Rows are points. A path goes straight from each point to the next, and from the last back to the first. The post is the endless flat space through its rows: a point in 2 columns, a line in 3, a plane in 4, and so on, so that a path can go around it. How many times does the path go around the post? Going back the other way cancels.

Post:
[[  3 -12]]
Path:
[[-34 -15]
 [-35 -42]
 [ 17 -45]
 [ 33  -5]
 [  9   2]
 [ 11  23]
 [ 60   0]
 [ 25 -37]
 [-23 -48]
 [-25 -17]
 [ 12 -50]
 [ 47 -29]
 [ 25  31]
 [-27  19]
 [-46 -31]
 [  5 -29]
 [-45 -48]
 [-21   1]
 [  5   0]
 [ 34 -11]
 [  6 -27]
 [-26 -36]
 [-48   5]
 [  2   6]]
Times around: 0

Post:
[[ -4   6  13 -10  13 -11]
 [-20 -11  15  10  26  11]
 [ 11   5 -60 -30 -41 -13]
 [-20 -27   9  -8   4 -10]
 [-15 -16  -1  13  13 -19]]
Path (22 x 6):
[[  0  -5  37  10   0 -41]
 [-41 -11 -13   3 -14 -41]
 [-23  18  26 -17  35 -18]
 [-16 -32 -13   7  40  -6]
 [ 11 -30  -9   4  -2 -15]
 [-11 -12  19  22  16 -27]
 [  1 -20   2 -10  -1 -18]
 [ 10  -7 -28  -5   9 -35]
 [-27 -35  13 -20  27 -12]
 [  1   3   2 -18  10  24]
 [ -9 -38  21 -11 -22 -38]
 [-31 -11   4  33   7 -16]
 [-41 -29   2 -12   1   4]
 [-21 -22 -12   1  29  21]
 [ -2 -41 -20  14  22  40]
 [ -2 -24  13 -23  -8   0]
 [ -5  -4  -3 -27 -43  -9]
 [ -9 -22 -34  19 -21 -14]
 [-28 -14 -12  22  16  -1]
 [-26   4   0 -35   7  -7]
 [-16 -49 -22  12  32  32]
 [  7 -15 -31  11  -8 -21]]
Times around: 3

Post (8 x 9):
[[ 30  35  29   1  10  -2   6  12 -19]
 [-10 -22  15  18  -3 -14  14  10  -1]
 [-26 -25 -42  -6   6  21  17  23  -4]
 [ -4  31  12  25   0  10  -1  -9 -17]
 [  1  -5 -23  12 -11 -16 -10  29   4]
 [  5   6  -5  24   6 -17  10  15  24]
 [-52  16   4 -14 -34 -26  -3 -60  39]
 [ 18  14  -3  17 -17   7  21  25 -15]]
Path:
[[-30 -19  29  18 -37   0 -27 -17 -16]
 [  5   7  -8  -9   3  25 -33  -8 -12]
 [-20  -4  19   5  -1  -7  24 -14  30]
 [-21   9  58  14 -50 -12  26  16 -28]
 [ -7  22 -14  29   6  -5 -11  26 -25]
 [-13   3 -27  22  17  -2  11  -8  -3]
 [  3  40 -49   5 -42 -43   9 -25  27]
 [ 18  27  14  37  32 -18  28  18 -10]
 [-36  32  -1  19 -12   1 -34  -4 -15]
 [-34   7 -26 -13 -11  12 -26  16   5]
 [  3 -13  17   1  -9  13   8  16 -23]
 [ -8 -25   6  23   5  -5   6 -10   1]
 [ 12 -26 -15  14  15 -18  17   9   4]
 [  9 -39 -46  21  -7   7 -20  34  13]
 [-15 -11 -11  -9 -50   8   9   5  19]
 [-37  -2 -23  36 -21   9  32  15  27]
 [  4  24 -13   5 -25 -22  30  27  12]
 [ 15  14   4 -11  -6 -32  16  11  -8]
 [ -5  -4 -36 -20  12  -2  14 -16   2]
 [ -7  25 -13  20  16 -20  20   7  -8]
 [ -5  19 -11 -16 -10 -18  -1  27   8]
 [-17  22   2  23   3   0 -13  -1   4]]
Times around: 0

Post:
[[ 13   4  -2 -17 -21 -22  18 -38  -4 -24   3  -6 -17   2]
 [ -4   6  10 -22  -4  10  13 -14   3 -27  -2  -1 -16 -46]
 [ -1 -36   2  21   7  -2  12 -39  -5   2 -24 -10  -7 -43]
 [  7  -7   4  -8  -3   0   3   0   8   5  14  10  15 -10]
 [  1  -6  23  -4  16  33 -13   0  27   6   5 -34  10 -19]
 [ -8 -15  20  10 -19  26  -1  13   7 -18   6  -4 -12 -16]
 [  6   7  42  -2  21  10   7  21  -6  -9   9  -6   2 -27]
 [  8  19  -4  23  42  10   7  15  32  -4  13 -17  30   7]
 [ 35   3  15  16  -6 -24  13  11  10   0 -36  15  -1  10]
 [  7   6  -8 -30   4 -21 -12 -18   9   4  40   4 -27 -19]
 [ 20 -11 -13   0  -2  12  16   2   0   4 -18 -31   1  -1]
 [ 14 -21  23   7  18  16  24  30  23 -18   4  12   5  -4]
 [  1 -18   5 -31 -18 -21   3   3 -17  -1 -28  17 -21  11]]
Path (28 x 14):
[[  9  15 -36 -22 -35   0  26 -13 -13  -9   9  -7 -10 -36]
 [ -6 -23   5  17   4 -16  25 -24  -8  -8   0  -8   7 -15]
 [-23 -30   4   8 -31   8   5 -23  -9   2 -20  10 -13 -23]
 [ 40 -29 -21  17 -20  25  38  -9 -13  10 -16 -47   7  16]
 [ 35   1 -18  -7 -16 -10 -23  14  17  25  17   3 -10  16]
 [ 14 -20   3   3  17   6   0   9  -7  -5  16  -6   1 -22]
 [-11  24  33   6  11  33  -9  47  -8   8  -5  -8  37 -60]
 [-23  19  34  18  33  -3  -6   0  21   5 -15 -37  20 -28]
 [  7  -1  24  19   4  15  24   2  13  -6 -21   0 -17 -32]
 [ 15   7   4 -10 -11  19   7   5   0  -7  28  20 -28 -12]
 [ 23 -12  35  19  -7   2  -3 -58  -7 -18  -2  -7  13 -18]
 [ -4  12  10  30  -7  -2  -9  14   7 -14 -25   7  12   0]
 [-15 -21   0 -27   8  -3   7   8  13 -19 -10  -6   8 -17]
 [ 26  17  21  16   6  -4  16  21   8  -4  -7 -12   5 -14]
 [  2 -20  10  17  24  14  30  27   1   9 -12   6 -13  -8]
 [ 12   0  10  29 -18  -8 -10 -14  -5  16 -11  -2   3  -1]
 [ 10   1  -2   4   2  14 -10 -36  13 -17  -7  -3  16  -4]
 [ 28  -3  -3  -5  15   3  -1  27  -3  -3 -21  13 -27 -16]
 [ 20  -2  -7  -8  24  12  -8  20   5  10  -2 -17  12 -15]
 [ 17  -3   4  11  14  -9   6   4  18 -26  29  -2   6  -1]
 [ 23  -2   5 -15   4   0  -2  20   3 -12 -10  -9   9 -25]
 [ -3 -18   9 -10   2  10  12   9  24 -13  39  -5  -7 -31]
 [  9  -5  43  42   2  -3  -8   3  27  21  -9  -7   2  -8]
 [ -7   5  16 -25   4  20  15   0  17 -13   1   4 -13 -25]
 [ -9 -28   4  12  -5  15  -6 -26 -17   4  -7  20   1   0]
 [ 26 -11 -21 -26 -12  21  11 -23  28 -11 -22 -26   3 -10]
 [  8 -15  28  -8  21  -2   9   8  10 -17 -25 -12  12 -36]
 [  0   6  25  -4  -4 -16  -1   1 -18  -3 -37 -31  -9  -5]]
Times around: 4

Post (17 x 18):
[[  1  -6 -15  41 -48  -2  -3 -28   5 -10 -21 -17  18   4 -30  14 -22 -19]
 [ 13 -13  12  17 -32  -6  22 -32 -37 -35  14  22  34  -8 -10 -25 -12  -2]
 [  9   6  -7   6   3  -2  -6  22  11  29  -6  -3  16 -27   5 -12   4  16]
 [-21   2 -13  51 -53  17   0 -34  21  -8   2  -2  16   0  12   7   4  24]
 [ -8   7 -17   9   3 -19  16  -3 -30 -25  11 -27 -10   6 -26 -30  17  -4]
 [-21  38  -7 -10   7 -15  10  20   6  13 -12  29  -4  -1  22  -1  11   6]
 [  9  -3  -7  48 -28 -27 -17 -36  30   9   8  -3  20  15 -11  11   6 -10]
 [  7   5 -28  -3 -10 -20  14  26   0  24  13   4 -25 -13  14  12   2   6]
 [  3  -1 -24 -13   9 -29  -4  20   0  -9   5 -21  16  -9  34  26 -18  23]
 [ -9   2   0  10  23 -11  -7  26  26   2   4   7  -8 -32  36  15 -18  -3]
 [-24   3  17  -7  -7 -35 -12  11  10  23  12  -1  -3 -14   9 -16 -14  25]
 [-17 -17  -8 -32  -8 -12  22   1  15  -3  10 -25   2   0 -59  -8  40  -3]
 [  3  12 -13  -1 -23  26  10 -17 -19 -37  23  16  19  14 -19 -42 -26   0]
 [  9   0   4  60 -43  -2 -20 -37  17 -31  -2  13   9  13 -28  19 -15  30]
 [ -6 -16 -15  -7   1  -4 -17  14   5   3 -12  17  -9  -5  35  -3  -2  12]
 [ 10   2  -2 -20  20  -5  17 -10 -24  18   8 -43 -26   6  -4  24  -1  14]
 [  5  12  -3   1   6 -25  10   0  32   0 -16  14 -12 -17  21 -23 -23  25]]
Path:
[[-20  20  -4   6 -23  14   8  12   3  -4   0   7  25 -13   9 -15   8 -30]
 [-19   8 -11  32 -23 -25 -10  14  25   3  16  -5 -18 -23  12 -27  -4 -15]
 [ -2 -14  -3  -9 -25  -1  -8  17  -6  12  40 -60 -36 -14   6  44 -34  35]
 [-16  11  17 -22 -25 -29   5   5 -31  -5  24  -7  19 -43 -10  -5 -14  44]
 [ -6  17   5  20  -5 -31   3 -16   6   6  39  28   7  -3 -13 -26 -14  16]
 [  4 -15 -39  26 -29 -17  -6   9  -8  11  11  18 -13  18  -9  35  54  29]
 [ 45 -30  14  30  16 -31   7   5 -15  44  11 -18 -14   1 -11  19  39  13]
 [ 42  19 -31  26  -8 -11  11   2  28  -8 -16  -2 -37   1  24  33 -26 -45]
 [  6  30 -15   6 -11 -16  29 -25  -8  -5   7 -33 -39  -3  19  29  18   7]
 [-18  20 -34  14 -12 -34 -12 -14  -7  -2  13 -29   5  19 -17   4  21  21]
 [-15 -15   9 -27  27 -34   4 -10  10  -8   6  -7   8   5 -17 -13 -33  22]
 [-39   8   5  37 -17 -17 -20   5  22 -10  -5  -4  49   1 -21 -45 -37  -1]
 [ 22 -20  -1 -17 -14 -44  -3  15 -22  24   9   2   8  13 -25  -8 -13 -15]
 [  3 -33   0  38  -1  -1   9 -22  25  -1   2 -28   7  -4 -38 -14   4   6]
 [ 18 -33  28 -44  19 -31 -30  34  58 -30  -8 -10  44 -10 -25   8 -51  10]
 [ -2 -29 -35  22 -35 -31 -17  14  21  -4   6 -33  16 -13 -19   6  11 -35]
 [-14   8  -8  29 -17  -7  -2 -38 -21 -26  -9  -9 -20   9  18  -4  23  32]
 [  2   9 -13  26  -9 -25  13 -22  29 -19   7   9   3  -8   0  -5 -22   1]
 [-22  27 -23  12  -8   3  14  -6  -4   9  13   2  -3   8  11   8 -17  24]
 [ 17 -13 -10  21 -11  -9  12   0   4  16 -20 -19  -9   8  -5 -31 -19   2]
 [ 42   4 -23  -2 -50   2  31   7   7   4 -16  -1 -28   9 -33  -5  -6  31]
 [ 11  11 -11  28 -13  -9   5 -14   0   0 -47  31   3  36  26 -39 -26 -20]
 [ 22  14  -6 -20  11 -16  24  20  -9 -22  -2  -6   3  -4 -22 -11 -27   6]
 [  4  14 -12  20 -46  -6   4  -7  17  16  -1   4   9  -9  12 -44 -18  14]
 [  3  26 -47  31 -33  29 -13   2  21 -12 -11   5 -13 -16  18   4  -3  -4]
 [-26  35  13  25 -16  22 -13 -29  38  11   1  33 -36  -4  28 -14 -59  17]
 [-23   7 -40  51  -1 -40   8   6 -16  -1  -1 -45  39 -29 -23 -30   6 -10]
 [ 13 -20  -6  26  13  19   9  43 -18   8  -8 -11   3 -41 -13  20 -29  12]
 [ 35 -13  14   5 -10  10  -7  19  -9  14   9  41  26   4 -26   8 -27 -22]
 [  5  18 -29  37  -1  20  11 -15  15  -5 -16  23  -4  15  14  -6  15   7]
 [-28   2   1  -1 -19 -39 -19  11  31  -4  48 -11  35  27 -13  -3  15  28]]
Times around: 4

Post (17 x 18):
[[-22  13  19  23  -6  27 -14 -32 -19   8   1 -18  -7   9  35 -17   4 -12]
 [ -3 -18  -1  16  10 -10  35  30 -14  27  12  19  -4  -8   4  16  14  -7]
 [ -7  29   7 -26  -2   4  -2 -16 -19  -9  13 -22  -5  17   4   8  -1 -18]
 [  5  -8 -11   2  -4 -31  40   6  22  24  19  25  -7  -3  -3  -4  -9  12]
 [-29  16   8  15 -13   8 -11  -2  -2  16 -14  20  -4  14   5  -6  19  23]
 [ 22  -9   2   0   6 -19 -24  14  10   2   7  -7  18   2 -19  18 -13   3]
 [ -5   3 -22  17  -7 -24  36  23   9   1   1  -6 -12 -19 -22   9 -17   2]
 [  2   0 -24   3 -14 -26  12  28  17  32   0  14   4 -23   8   1   6   5]
 [ 18  12   0   6 -34  26  -4  12   1   7  21   7   4  21  -5  30  -4  -6]
 [-23   8  26   1 -13  16   7  -1   2  10  25 -41   3  10   6 -18  19  20]
 [ -1   8  32 -13 -13  12  -8 -17 -16 -22  -8 -12  -7   7  30  -8  25   4]
 [  3 -31 -46  -9   5  -9  35  26  26  30  20  22  -7 -25 -14   3  -3   8]
 [ -9  26  36   1   3  16   1 -12  10  -3  18 -16 -24  -2   0  -7   8 -11]
 [  4   5  -5 -11  -3  15  26   8  17  15  -9   6  25 -15  -4  19 -19  11]
 [ 43  17 -18   7  -3   2  16  11   7   3  14   1  16  -4 -13   0  -2  18]
 [ 16  10 -18  -8  17  -8  16   8  22 -24   5 -20  -7  34  14   5 -17 -18]
 [-17  17  26  -5  -8  12  -9 -19 -18 -13   6 -11   3  21  13 -41  15 -42]]
Path:
[[  1  -4   8   2 -10   4   0  10   0  25   1 -17  -8 -13  -2   7  31 -23]
 [ -7   3  13  19   0  -4  13   0 -22 -12  -7 -22  -1  36  15  -5  -2 -50]
 [  6  19 -20 -36 -12  -9  52  18  -2   1   5   2 -12  15   2   9 -22 -27]
 [ 13  26  -7 -24 -21 -42 -23  15   7  -5  11  30 -17   0  -2   8  -4  10]
 [ -3 -11  -6  -8  -8  37  11  10  19  14  32 -23  19 -10  -9 -16  16  11]
 [ 17   1   7 -29  14 -21 -12   5   6   1  18   4   4  13 -28 -16  15 -26]
 [ 16   4 -28 -18 -22  23  -9 -14 -17 -20  -3  -3 -14  18 -12  -8 -26 -11]
 [-28   9  28   5 -19   9 -27  27 -33  -5  -6  21 -20  32  14  15  36  12]
 [ 20  24  29  17 -32  38  -6  19  -8  -5  52 -20  25  23   9  15  11  14]
 [-20  -8  26 -23   9   4  14  13 -21  30  16  -9  14  10 -17  14  -5  26]
 [ 28  -9  -1   5 -13  -2  -4   6 -15   2 -14 -11  -7  12  27 -27  43 -18]
 [-28   9  12   8   6   2  17 -15  10  35  44 -12  -1  12 -14  14   7   1]
 [ 29  38 -11  25  -8 -16 -60 -26  26 -30 -13 -10  19  20  17 -24 -20  33]
 [ 26 -15 -19 -17  -7 -25   5  19  19  12   7  12  -5 -28  25  -5 -15  -4]
 [ -2   0  36  -4  -5  26   0  17  19  26  38 -29   0  21 -33  28  -8  18]
 [ 29  10  29   3 -14 -15  26   4  30  13  22  -9  -8 -25  -2  33   0  32]
 [  4  41   9  -8 -29  16  22   2  30 -11   0  37  -7  -8   9  20  13   0]
 [ 15  42   2  30 -27  17 -17   5  20   9  43 -21   0  25  14 -14 -14   1]
 [ -4  14  30  18 -30   5   0  15   7  29  13 -29 -24  11  13  -5  25  38]
 [-27   7  19  12  -8  24  12 -15   7   8  -2 -21 -25  23 -23  14  -7 -19]
 [ -1  -4   7 -39 -11 -11  22   0  13   4  30   4  10  -5  -3 -19  35  14]
 [-16 -22  -9  -6 -13  34 -26 -11 -20  10  24   1  12 -15  16  -4  -3  13]
 [  9   1  38  10   4  12 -13  27 -42 -16  10 -15  -9  44  15  39  13 -19]]
Times around: 2

Post, 17 rows:
[[-17  10  20  -5  29 -21  -6 -10  -8  -4   3   7 -24  17 -18   4 -28   6]
 [ -2  17  12   8  -4  33  -9  11  11  -3 -11  -2  17  11  26  -2 -22 -14]
 [  3   8  12  33  24 -24  -6   5 -20 -10  -2 -13  -1  -1  -9   7 -11   5]
 [ -7 -14  -6  20  29 -25  34  10   2 -12 -10   9  12  -8 -11   8  -2 -27]
 [-10   8 -18  16   4  -2  -8  17   5 -15 -24  13  -7  -7   5   5   5  13]
 [ -3  34  -7  30   3  18  -3   5  28  -7 -10  12   4 -30  -3  12 -27   9]
 [ -7 -19  -1   5   3   9 -10   7 -20   2  41  13  27  39  33  31   1 -27]
 [  7   3  11   7  23 -14  -7   7  13   4  17  10  -7   9  -2 -16  -4  23]
 [-13   5  16   1  13 -16  -6   7   8  -8  18 -24  -4  -5   2  11   7 -13]
 [  1  -6  -2  -8   9  -5  -9   3  23  38   3 -30  -9   5  -4  12   1  10]
 [ -1  32  19 -29  18 -16  20  -5  -9 -15  -1 -44  32  44  -2  35  18  -5]
 [ 16   8  32  14  12 -16  -5   3   5  -8  -6  10  -1 -13   1  21   5  -2]
 [ 10   9   1   3  14 -12  13   9 -10  -1  20 -12  -9  12  25  19 -15 -11]
 [ -7  12 -21  22  25 -24  17 -20 -15  -6 -19  26  -9 -20  -1 -18  14  -2]
 [ 10   5  23 -16  18  31  -3 -18 -50 -26  39  37 -11   7 -42 -22  -8  27]
 [-33 -16  28   7 -38   5   0  14   6  30  12   8   4  35  27  24  10  -3]
 [ 18  -2  11  15 -15 -23   3   3  19   8   0  11  -7  13 -27   1   6  -8]]
Path (26 x 18):
[[ 43   0   2   2 -18 -10   4   5  31   7   2  -7  32   3 -30  11  -3 -15]
 [ -8 -12  27  19  -4 -20  -3   5  13  -7  26 -19   1  11   7 -13 -11  -4]
 [-35  21 -10  24  17 -15  16 -16   2  -5  -1  18 -21 -17 -17  16  -7  21]
 [-15  -9  28  22  -3   5  39   8  20  -6 -22   0  16  22 -23  22 -17 -10]
 [ 10  -6  60  23  15   4 -37  17 -18   3  20 -25  -1  29   5  10 -24  55]
 [ 49   5 -19  24   4  12  39   6   5   9 -36 -14   7  -5  45   4  13 -38]
 [ 35  31  45 -28 -20  23 -16  36  -6 -24   0   8   1  53  19  36  19  16]
 [-19  24  27  10   1 -22  -2  -1  -7 -14   0   7  -4  12  29  -1  -4 -26]
 [-31 -11 -22   7  27 -37   0  -3   8   2  18   6   3  10  -3  24  -5 -10]
 [ 11 -27  23  28   5   2 -17  16 -22 -12   5   0   3  20 -33  28 -37   7]
 [-31   1  38  22   2   3  -7  13  23  10   7   7 -19   0  47   6  21 -14]
 [-19  31  30 -20  -4 -20 -24 -12  -2   4  43  30 -45  31  39  11   7   6]
 [  9  26   0  26 -29   5   8  16  -3   6  -4  12 -12 -19   1 -18 -23 -16]
 [-21  12  21 -45   3  -2  35  14  12 -33  -6 -14  25  18  15   4   9 -21]
 [-12  -1   7  28   8   1   1  -2  -8 -14  -2 -16  20 -22   1  -3  16  44]
 [-22  -2  12   2  -5  -7   5 -11 -13  -2 -15  32 -24  33 -20  -6  20  13]
 [-10   2  47   8  41   8  -5  19 -18 -34  26  43   7  29 -15  -1  15  32]
 [-16  16  31   7  31 -38   9 -14  -8  -3 -18  -5 -11  16   8   3   3  11]
 [-26 -25   8  22  16 -39 -32  -8  -1  -3   2  -8 -31  -4  -5  -6 -19  -8]
 [  4 -14   2  -5  11  -2   0   8   9   3  26   2  28   8 -12  36  -5  -8]
 [ 17  14 -11   3   5   5   4  -3   2  47   4  -9  -9  -9  16  -2  12 -14]
 [-21  30   4  33   8  11   8 -16   3  12  -1   2  23  -1  -4   6   5 -20]
 [ 23  25  15  39  13 -12  20  14   5  -6   9   0  12  21  24  -5  12  -1]
 [  7  -6  31   1  12  16 -34  20  -5  -9  12  16  13  16  27   6   6  -9]
 [-31   9  12   1 -21  22   3   4   0   6  39   4  -4 -24   4 -15   3   6]
 [-31 -16  14 -17  -7  10 -27  18 -22   0   5 -10  -4  13  -2   5  20   5]]
Times around: 2

Post, 17 rows:
[[ -6  -6   9 -34  -6   6  23  11  12   6  -6  -9 -16  -1   8 -23  35  12]
 [ -3 -10  -1 -13  -4   4  -6 -15  11  11  16   5  10  13  -9  27  -8  17]
 [ 37  -1   2  23  27  16 -16 -21   8 -14   8  15 -11  16 -16 -21  16  12]
 [ -5  -7 -10 -10  -1  -1  -2 -23   9   1  -3  26 -15 -15 -11   9 -16   8]
 [-31  10  15  13  36  15 -17 -36 -21  -1 -22  14 -22  27   3 -18  -8  11]
 [ 19   8 -27 -17 -11  10  -9  11   0   9   3  -5  -3   3  -3  -4  -8   6]
 [ 18  16   6  -6 -34  -5  -2  -2  -3 -15 -17  10   7 -17   4  23  -9 -20]
 [  3 -18 -12  15 -17  -5 -11 -23  33 -19  -4  21 -13  -5 -14 -13 -24 -37]
 [ -3  11 -23 -22   2  -7 -14 -16  -6 -15 -14 -14   6   4  17  11 -14  -3]
 [ 24  -1  -4  -1 -12  15  27   2  33  -6 -12 -12 -14 -16  29 -26 -15   8]
 [-15 -18 -15   9   1 -22   3   2  11  15 -11   0  -6   2  33   6  -7   9]
 [ 48   0 -15 -32 -25   5  23 -23 -28  22   8  -9   0  18 -34   1  18 -11]
 [ 13  -5 -10 -13  -4  -6   3   9  13   6  34  15  -7  16  20  33 -14  -4]
 [-11  16 -12 -10 -13  -9  -7 -12  18  -7  24 -16 -40   7   4  15   8  18]
 [-23  21   8  10   4  22 -16 -22 -17 -12 -13   7   3 -24  -7  10  14  -6]
 [-14 -23   9  -5  23   7   0 -17   1  -4 -11 -10 -35   5 -25  -9 -10  12]
 [ -9 -10  24 -10  -1 -15   3 -11  -1  21 -23  -2 -12 -13  24 -16 -13 -21]]
Path:
[[  2   9 -21  -2 -16  36 -17 -44   2   8  14  47 -25  -4 -42 -10   2  -6]
 [ 22   9 -34 -20 -26  19  35  15   4   7  -7 -44 -40 -11  33 -45 -31  21]
 [ 46  24 -37  -8   8 -12 -20 -28   5   8   8  41   1  12   3 -22 -31  17]
 [-12   2   4  10   9  -2  -6 -10   1 -13  19   4   7  25  -3   4  -4 -14]
 [  5 -25 -27   8 -16  -6   6   3   7   1  -9  -2  17 -23 -14  -7  -3  19]
 [  8   2  17 -18 -16  -9   6   1  20  17  32 -13 -15   7 -36  10  -1  -7]
 [ 31  21  12  -6   8  13 -18   0  24   7  -3  24 -11  38  26  -5 -18   6]
 [ -5 -23  18   7  11  22  12 -12  -8   8 -29  -6  18   8  24 -28   2 -23]
 [-28  30  11   7 -16  28 -31  -6   0  -2   1 -20 -33  -7  19  -5 -19  -3]
 [ 47 -19 -44 -49 -23 -11   8  21  11 -29 -10  52   8 -13   6 -16 -27  -1]
 [ 13   8 -34 -19 -42 -24  18  -9 -13  -9  10  12 -31  27   1  -7 -50 -56]
 [ -5  11  -7  -4  16 -11  -7 -30 -18  10   0  23 -25  25  -8 -16  -4 -13]
 [ -2  -6 -32  17  12   7 -31  18   0  17 -11  26   6  -5   0   9   8  -6]
 [ 17 -12   3   1 -10   9  17 -38   7  15  -9  -9 -47  15   2 -25   2   9]
 [  9 -22 -26  -8  18  19   2   2  33   5  12  21 -60 -22  -4 -37 -22   1]
 [ 35   7 -26 -54  -3  21 -27 -29   2   5 -11  -7  18 -12 -24 -27 -55   1]
 [ -2   7   0   9  25  -2   2 -23  -5 -38  42  34  12  20   0  30  20 -20]
 [ 39   9   3   6   7 -26  10 -26   7  -4   4  12  -2   8   7  39 -19   6]
 [-12  10  33 -13  24  47 -35  11  -6  50  -8   6 -26 -23   3 -27  -6  -7]
 [  6 -35 -14  15  22   1 -21  14  11 -32   2  -8 -39 -16  34   6 -33 -26]
 [-24   2  49   0 -16 -19  12  35  10 -21  21  24  15  -2  36  45   8   7]
 [ 18  -4  35   7  20  11   5  -8  -2 -35 -28  21   0  46 -24 -44 -26 -43]
 [ -3 -40 -12  12  17 -22  13 -15  47  19 -10   5  -3 -16   0   0  27  28]]
Times around: 4

Post (17 x 18):
[[ 28 -17 -14 -19  -6  20  15  13 -13  22 -17 -18  21   5  -1   5  -1 -11]
 [  1 -21  24 -18  -7   5  12  -5  -3 -10 -35 -16  20   0 -11  17  25  -6]
 [-18  15  -9   3 -20  -9 -21   5  -3 -17  25  -3 -25 -21  -6 -22  -1   9]
 [ 25   6  23 -28   5  18  -2  13  -8  11 -23 -19  26  17  -8  15 -11  -5]
 [ 21  -6   9  -7   1  25  14 -12  -3   4 -25 -15   1  16 -12  12  -7  10]
 [ 10 -14  17 -17  -4  17   2  -7  13  29 -16 -12  13  -1   3  25 -10  -4]
 [ -3 -11   8   4 -12 -10  10  -4  16 -14  42  29   8   1  13 -22  -2  29]
 [ -3  24 -15   0   0 -15 -12 -25   6 -20  36  22 -13 -18  -9   1  26  -3]
 [-22  21  -6  26   8 -30   7  -9   1   0  11  12  -8  -2   4 -18  10   1]
 [ 12 -14  -7  20 -11 -26  -9  -4  19 -16  19  41  18 -22   7  -6 -12  34]
 [ -7   1  -6  22   0  -1 -29   4   8   3  20  17 -12  15   6   7  20  12]
 [-21  -8   4   2   0  10  11  16  13  -4   9  47   5  -2  11  -2  -9  31]
 [ 30 -15  22 -32  -5  14  10  10   0  34 -27 -22   1   8 -42  24  12   1]
 [ -8 -13   4   3  16 -18   9  21  13 -15  26  28 -28  -2  14  10 -29  14]
 [ 13 -17  11   1  -2  25  -7  -4  -3  11   0  -1  21   4 -29  13  -6 -17]
 [ 19 -16   8 -23  10  31   5  15  22  14 -32 -20  20   2 -19   6   4  -1]
 [ -1  -8   4  -4   3  16  14   4   3  16 -12 -27  31  14 -19  38  -4  12]]
Path, 24 rows:
[[ -4  -4 -18 -22  -6  -3  32   1  15  11   9  -5  24  -2  14  22  21   6]
 [-17   4  19   1 -17 -19  21  -8   5 -23  -9  34   3   9  -2   7 -16  33]
 [ 24  -8   1  -4  14 -33   5  25  24  -1 -11  17 -20 -11  11   5  -2  -1]
 [ 30 -15 -13  -1 -17  31  -7  17  -1  15  35  -3   6  -8 -60  -9  23 -13]
 [ 31   1  22   1  22   9  17   9   0  -3  13  19  18  10 -37  14   2 -10]
 [ 22   9  -6   2  -6  -4  10  -2 -10 -13 -20 -33  42  -6 -15   6  10  -9]
 [  0 -16  30  -3  14  26 -14  48  21  21 -18 -26  13  21 -28  27  -5  28]
 [ 22   8   1  -1  12   9  22 -31  -8  -3  -3  -6  29  -2  37  25 -22  27]
 [-31  -1  48 -34 -18 -45  18   2 -13 -49 -25 -36   3 -26 -22   3  14  23]
 [  9  -1   6 -20  26  -7   4   8   7  22  31  16 -16  14 -22   8  32  -7]
 [ 16 -22  17  10   4 -10 -28   1 -13 -12  28  23   7 -19  11  11 -15 -16]
 [-10  13  15   9  18 -27   5 -11  -5  24  17 -29   5  37  -7  19 -11  27]
 [-41   1  -6 -10  20  14  18  10  -2   2 -16 -31 -32   3 -14  19 -12 -28]
 [-24   6 -14  -2  -4  34   6   2  22 -52   5  22  27  11  18  16  17  17]
 [-20 -16   7  10  17  14  48  13   6  21   1  -8  23  14  -7  22  -3   2]
 [-17 -39  24 -23   0  32 -16  46  20 -12  -8  -8  13 -10 -34   7  10  32]
 [-27   1 -10   3  13 -26  10  39  26  26  37   9 -25  -9 -21   7 -28  32]
 [-14  -9  -9  -5   1  18  25  11  30  31 -11  18  31  11   7  -2  30 -10]
 [  8  -3   8 -20  -1  -1  44  13   5  22  -9   4   9 -14 -47  21  16  -9]
 [ 10  -6  12  13 -15  20  17 -17  -9   5   2  28  17  18 -15  -5   0 -12]
 [-42  25  31  13  23   1  33  -8  -2  11   7   2  29  30  16  41 -33   5]
 [-11   9  37  -5  -3 -11  14  -4  -4   0  28  15 -11  11  -4  -2   3  30]
 [ 10   5 -10  -3  18   4 -22  18   3  25  18 -31  -1  32 -23   8   4  17]
 [ 18   9   2 -11   8 -26   6   2  22  20  39 -26  -3  14 -14  -1 -13   7]]
Times around: 3
